Each row of a before or after table is a point. The points were changed in one or more steps. Then noise was added and the rows were shuffled. The steps act on columns, c1 being the first. Name the steps. A step turns or swaps two columns, mirrors them in a line or flattens them onto one, adds a multiple of one to another, or multiplies or shifts one. Angles are multiples of 10 degrees, from the lower column toward the higher: turns from -170 to 170, lines from 10 to 170 but not 90. Use the fewest steps. Two steps may share a column if one is a turn and the other turns, adds or multiplies; they go together, in the order done. Otherwise the lowest column goes first.
In the rows, 128 means zero.

Before:
| 115 | 177 | 222 |
| 144 | 132 | 118 |
| 113 | 151 | 103 |
|  95 | 120 | 140 |
|  90 | 209 | 101 |
|  43 | 163 | 126 |
| 111 | 156 |  91 |
| 117 | 113 | 141 |
| 104 |  82 | 199 |
|  72 | 194 |  77 |
After (10 x 3):
| 125 | 164 | 127 |
| 130 | 154 |  94 |
| 128 | 144 | 106 |
| 128 | 173 | 226 |
| 128 | 127 | 135 |
| 126 | 212 | 108 |
| 132 | 128 | 123 |
| 128 | 191 |  84 |
| 142 |  74 | 199 |
| 119 | 111 | 136 |
Steps: multiply c1 by 0

Before (13 x 6):
| 129 |  89 | 117 | 137 |  73 | 139 |
|  90 | 106 | 152 | 167 |  90 | 125 |
|  24 | 183 | 151 | 114 |  80 | 116 |
| 104 | 150 |  93 | 184 |  79 | 117 |
|  83 | 117 |  66 | 113 |  95 | 166 |
| 160 |  92 | 100 |  90 | 125 | 139 |
| 133 |  48 | 110 | 152 | 120 | 195 |
| 118 | 117 | 103 | 119 | 183 | 139 |
| 165 | 173 | 134 | 118 |  80 |  74 |
| 179 | 156 | 110 | 150 | 138 | 178 |
| 136 | 144 | 234 | 158 | 238 |  54 |
|  66 | 140 | 108 | 128 | 122 | 139 |
| 114 | 115 | 164 | 137 | 112 | 114 |
After (13 x 6):
|  86 | 120 | 185 | 160 |  98 | 119 |
| 162 | 164 |  88 | 117 |  83 |  94 |
| 131 |  89 | 147 | 128 |  75 | 129 |
|  23 | 186 | 103 | 133 |  82 | 136 |
| 109 | 150 | 168 |  85 |  82 |  99 |
| 115 | 111 |  98 | 114 | 109 | 147 |
| 136 |  43 | 190 | 124 | 116 | 166 |
| 121 | 116 | 155 | 142 | 186 | 120 |
|  71 | 135 | 151 | 137 | 120 | 122 |
| 179 | 154 | 177 | 126 | 141 | 155 |
|  93 | 112 | 127 |  79 |  88 | 140 |
| 163 |  96 | 143 | 166 | 124 | 123 |
| 126 | 148 |  14 |  58 | 244 | 136 |
Steps: turn c3 and c6 by 40 degrees; turn c3 and c4 by -160 degrees

Before (8 x 9):
| 127 | 150 | 143 |  89 | 168 | 126 |  73 | 137 |  72 |
| 165 | 187 |  70 | 147 | 141 | 157 | 149 | 125 | 172 |
| 125 | 193 | 107 | 116 | 137 | 133 | 130 |  82 | 153 |
| 144 | 180 |  95 | 157 | 126 | 131 | 173 | 118 | 127 |
| 193 | 132 | 134 | 173 |  68 | 108 |  88 | 134 |  96 |
| 167 | 189 | 117 | 118 | 134 | 128 | 171 | 136 | 158 |
| 165 | 131 | 119 | 115 | 126 | 135 | 150 |  96 | 119 |
| 165 | 125 | 105 |  72 | 108 |  85 | 121 | 124 |  63 |
After:
| 118 | 106 | 167 |  33 | 169 | 125 | 120 |  91 |  85 |
|  98 |  69 | 117 | 141 | 137 | 134 | 112 | 118 | 180 |
|  67 |  93 |  98 | 149 | 133 | 128 | 133 | 157 | 140 |
|  99 | 149 | 121 |   7 | 108 |  84 | 106 |  74 |  89 |
|  96 | 145 | 111 | 104 | 126 | 136 | 129 |  98 | 146 |
|  90 |  91 |  84 | 156 | 125 | 131 | 115 | 122 | 134 |
|  69 | 155 | 155 | 141 |  68 | 108 | 120 | 109 | 101 |
|  68 |  97 |  85 | 190 | 142 | 157 |  87 | 158 | 159 |
Steps: turn c1 and c2 by 150 degrees; multiply c7 by 0.7; turn c3 and c7 by 60 degrees; add 1 times c9 to c4; turn c8 and c9 by -50 degrees
